Each row of a before or after table is a point. The points were changed in one or more steps. Then noise was added and the rows were shuffled. The steps act on columns, c1 being the first. Name the steps. A step turns or swaps two columns, mirrors them in a line or flattens them onto one, adds a multiple of one to another, or multiplies or shifts one. Angles are multiples of 10 degrees, from the lower column toward the higher: turns from -170 to 170, lines from 10 to 170 but not 90. Use the fewest steps. Two steps may share a column if one is a turn and the other turns, adds or multiplies; they go together, in the order done. Otherwise the lowest column goes first.

Before (13 x 2):
[[ -2  -7]
 [-30  35]
 [ 30 -40]
 [ 26  16]
 [ 16 -60]
 [ 22  26]
 [ 49 -14]
 [ 74  -9]
 [  9  32]
 [-17   0]
 [ 31  72]
 [  4  30]
 [ 19  80]]
After (13 x 2):
[[ 36 -34]
 [ 51  -5]
 [ 17  30]
 [ 27 -56]
 [-34  30]
 [ -2  30]
 [ 75   3]
 [  4  81]
 [  4  33]
 [ 19  77]
 [-15  -2]
 [ 22  20]
 [ -1  -7]]
Steps: turn c1 and c2 by 10 degrees

Before (9 x 3):
[[-15  24   1]
 [-20  40  -8]
 [ -6 -47   0]
 [ 74  44 -58]
 [ 10  24  12]
 [ 61 -43 -51]
 [-15  34  -1]
 [ 29 -12   3]
 [ -1 -62 -48]]
After:
[[-14  32 -18]
 [ 12  26   1]
 [-16  37 -26]
 [  4 -77 -10]
 [-18  25 -11]
 [ 26 -17   6]
 [ -5 -38  23]
 [ 61 -78 -21]
 [ 73 -14 -76]]
Steps: turn c2 and c3 by -30 degrees; add -0.3 times c1 to c2

Before (13 x 4):
[[-29   9   2 -31]
 [ -4  18 -19   8]
 [-15   4  -4  -6]
 [-22   2   7 -16]
 [  0   5  14   2]
 [-32   7  11  25]
 [-12  29  -3 -29]
 [-30  11   1 -19]
 [  4  46  14 -19]
 [ 30 121   0  -8]
 [ -7  25  11 -36]
 [-26   5   2 -29]
 [-33   8  11  30]]
After:
[[-44   4 -16 -17]
 [-60  12 -27 -19]
 [ 59 122 -11  -7]
 [-66   8  55  30]
 [  7  46 -15 -18]
 [-15  27 -43 -38]
 [-30   3 -13  -6]
 [-58  10 -45 -30]
 [-24  28 -47 -30]
 [-52   5 -41 -29]
 [ -8  18  -6   8]
 [-64   7  50  25]
 [  1   5  16   2]]
Steps: multiply c1 by 2; add 1.5 times c4 to c3

Before (14 x 6):
[[  -4  -75   45   -7   64   18]
 [ -23   -6  -42  -29   -4  -25]
 [ -21   -2   44  -24   23   27]
 [  30  -15  -55  -38  -47  -24]
 [ -52   57    9  -45  -26  -48]
 [ -13  -26  -10  -20   34  -41]
 [ -14   37   52   32  -41  -16]
 [ -62   18  -30  -18  -33   14]
 [ -18  -47   -1  -12  -11    5]
 [  50  -49  -17  -30  -18 -111]
 [ -24  -24   27   24   63  -23]
 [  59   30   13    4   30  -18]
 [ -39   16  -40   47   11   -8]
 [ -73   21   38   -7   -9  -67]]
After:
[[  59  -29   18  -22  -22  -14]
 [ -14   29  -33   12    4   11]
 [  30   55   27   59  -21   20]
 [ -63   12   36   30   16   21]
 [ -24   34   24   13  -36   15]
 [  -3   16  -84  -69  -12   13]
 [ -26    0  -33  -52  -30  -32]
 [ -17  -32  -31  -26   11   38]
 [ -50  -39   36   57  -48   15]
 [ -15   29  -14  -19  -56   -1]
 [ -14  -64   -5   37   21  -36]
 [  52   43  -33   52 -103  -24]
 [ -67  -43  -15   30  -55  -29]
 [ -43   15   41  -15    8  -47]]
Steps: turn c2 and c3 by 130 degrees; turn c4 and c6 by -60 degrees; turn c4 and c5 by 110 degrees

Before, 8 rows:
[[-40  -5  52  35  34  15  -8  17]
 [  0   5  11   0  35  17 -61 -20]
 [ 28 -11  -9  49 -14 -24 -24 -11]
 [-26  40 -15  21  15  31 -29 -32]
 [-10 -32   0   5   1  -6  -1 -10]
 [-19  -7  25   5  -2 -20  13  12]
 [  3 -23  -2  -6  41 -19 -24   4]
 [-25  13 -13  12   4  -1 -44  27]]
After, 8 rows:
[[-29 -23  -1   4   3   3  15   9]
 [-21 -15  -2  43 -18 -37  -5  16]
 [-18  40   0  12   0 -16 -37  36]
 [ 14  15   2  11 -32 -13 -64  -9]
 [  2 120  -1  25  -8 -41 -35 -27]
 [-15 -97   0   5   1  -3  -4 -10]
 [-10 -70   1   6 -41  20 -22   7]
 [  5 -33  -1  40  33  38 -23  -9]]
Steps: mirror c1 and c6 in the line at 20 degrees; multiply c2 by 3; multiply c3 by 0; mirror c4 and c5 in the line at 10 degrees; turn c7 and c8 by -10 degrees

Before:
[[ -34   32  -16   44  -46   70  -10  -12    1   40   29]
 [ -22    7  -61   53  -13    9   16  -11   12   17   12]
 [ -38  -29   18  -25   35   10  -11   52  -10   49  -18]
 [ -23  -12  -41   20   31   36  -32   65    8  -13   32]
 [ -29   12    6   57   27   15   -9   -2  -60   29   11]
 [-121   17    1   26   29   32    9   -2   12   15   32]
 [  -3  -25  -63  -57   31   46   31    9   -9   11   -4]
 [   0   64    9   63  -17   49   12  100  -43   30   22]
 [ -37    9  -80   50   34   12  -16   14   -8   56   40]
 [ -40    0  -25  -29  -66   24  -22   41  -13    2  -39]
 [  -3  -28  -56    8   21   14    3  -13   27   19  -30]
 [  -7    7    7 -120  -35    9    5   38    9   14   42]
 [  -8   98  -23    7   34   62    5    5   -7   12   16]]
After:
[[ -36  -28   30  -24   18  -44  -14    2   28  101  -18]
 [  -4  -25   31  -56  -64  -36   30  -19  -23   61   -5]
 [-124   19   33   26   -1  -19   11    2  -29   65   34]
 [   1  -29   21   11  -54    0    4   16  -26   70  -27]
 [   5   64  -17   62    7 -103   13  -32   39   78   22]
 [ -30    9   26   59    4   -6   -5  -58    9   83   15]
 [  -9   99   38    3  -24  -41    5  -18  -40   62   17]
 [ -32   27  -46   41  -16  -33   -9  -21  -56   93   30]
 [ -37    8   37   49  -81  -18  -11   -8    2  104   39]
 [ -23  -15   31   18  -37  -75  -32   16   12   39   33]
 [ -44    4  -69  -27  -23  -51  -24  -14   10   50  -39]
 [ -23   10  -13   52  -63    0   15    6  -18   69   15]
 [  -5    8  -36 -120    8  -35   10   15   19   66   45]]
Steps: swap c3 and c5; turn c6 and c8 by 130 degrees; turn c8 and c9 by -110 degrees; shift c10 by 50

Before:
[[  38  -25  -19  -40    8   25  -32   52    8   14   23   42]
 [ -21  -38  -20   28   29   16   21   29    8  -36   10  -13]
 [ -25   43   13   32    9   16   49  -13  -54   25  -33   11]
 [  45  -73   13   -8   -7   -8  -61   -7   17   18   35  -17]
 [ -22    2    1   11   77  -36  -33   49  -41  -59   17   44]
 [  53 -102   38  -30    1   54  -45   13  -10   -3  -17  -16]
 [ -53   17   -9   55   23   44   17   21  -89   15   25   -5]
 [ -27   -8   23    2   10   -3   47   43  -68   -9   14  -77]
 [ -65   -3  -28    6   -2   11    3   13  -59   33  -42  -25]
 [ -13   -8   26   48  -29   19   -8   55  -30   17  -26  -22]
 [ -42   16   -6   12  -38   19   12    6  -63  -42    3  -17]
 [   3 -104   15  -12   30  -47   -8   55  -16  -44   54   67]
 [   6  -64   60  -52   -7   54  -70   10   57   37   16   18]]
After, 13 rows:
[[  32  -42  -22   28   31   14  -39   -7    4   25   11   -8]
 [ -47  -72   16   -8   -9   -6   41  -17   14    7   33  -15]
 [   3   -5   27   46  -32   19    6  -67  -25  -24  -30  -24]
 [ -46 -102   36  -33   -6   54   36  -37  -12   31  -19  -14]
 [  37    0  -28    1   -3   12   41  -35  -62  -57  -44  -24]
 [  48    2   -2    8   76  -39   43  -81  -41   38   15   44]
 [  58   13   -7   13  -36   25   41  -31  -67   20    3  -18]
 [ -24  -62   59  -53    0   54    6  -11   54  -23   17   17]
 [  16 -104   17   -9   30  -47   -3  -60  -19   39   54   67]
 [ -40  -24  -20  -37   13   19   -2  -62    7    5   22   43]
 [  29  -10   23   -1   13   -3   -7  -49  -68   -7   11  -78]
 [  41   12  -13   55   22   38   50  -56  -82  -33   26   -5]
 [  13   44   13   32    8   11   10   13  -54  -35  -31   12]]
Steps: turn c1 and c10 by 150 degrees; add 1 times c9 to c7; turn c7 and c8 by 150 degrees

Before:
[[-41 -28 -58  55 -93 -71 -34 -60 -41  16 -45  85 -20  28]
 [ 26  41 -32  13 -46  30  -3  12 -17  18 -61 -14 -30 -54]
 [ 46 -24  -8 -39  -9  26  21  43  -1  15 -32 -30   3  18]
 [-26   4  25  -8 -16 -58 -51  33  28   7   8  40 -43 -24]
 [ 41 -54  -1 -26   2  32  -5 -33  -3  -9  18 -53 -43 -29]
 [-86 -28  28  38 -40 -42 -86 -21 -38 -24 -60  22   0  55]
 [ 36   1  23 -14   6  50  28  27 -40 -38  18 -26 -42  20]
 [ 17  20  19   4   7  31  24  24  68 -18  15 -45 -27   6]
 [-11 -43  28 -70  31 -22  55 -59 -34   2 -22 -44 -60  27]
 [ 56  48 -61  -5 -71 -10 -32   9   7 -53 -99  49   2  -9]
 [ 17   5  20 -69  -4  32   1 -47  -8  32  17 -21 -36  22]]
After, 11 rows:
[[ -87  -36   94   33    8  -16   11   31  -34   14  -60   20  -41  -35]
 [  25  -26   -6   11   40   12  -36   18   42  -20  -60  -15   62    8]
 [  61   -1   22   -7   49   -3  -61   35   52  -57 -101   54    6    5]
 [  15   -5    6  -69  -37   15   23   25    1   46   20  -20    7  -39]
 [  45    2  -22  -39   44    7   -4  -16  -20   24  -33  -33   -9  -11]
 [  36    9   11  -26  -21   11    2   10  -50  -28   22  -54   48   -8]
 [ -12  -25  -53  -71  -61   -9   36   11  -52   18  -23  -46   20  -65]
 [  18   67  -21    5    7   11   19  -11   30  -15   12  -47   17  -21]
 [  35  -38  -26  -17   17   14   25  -14   -3  -26   19  -27    5  -47]
 [ -25   26   60   -8   36  -27   20   -3    6  -11    8   39   47  -18]
 [ -39  -31   23   54   16  -28  -67   78  -39   31  -46   90   -2  -34]]
Steps: mirror c2 and c9 in the line at 50 degrees; turn c3 and c7 by 80 degrees; turn c5 and c8 by -130 degrees; multiply c8 by 0.7; multiply c6 by 0.4; add 0.7 times c14 to c10; turn c13 and c14 by 130 degrees
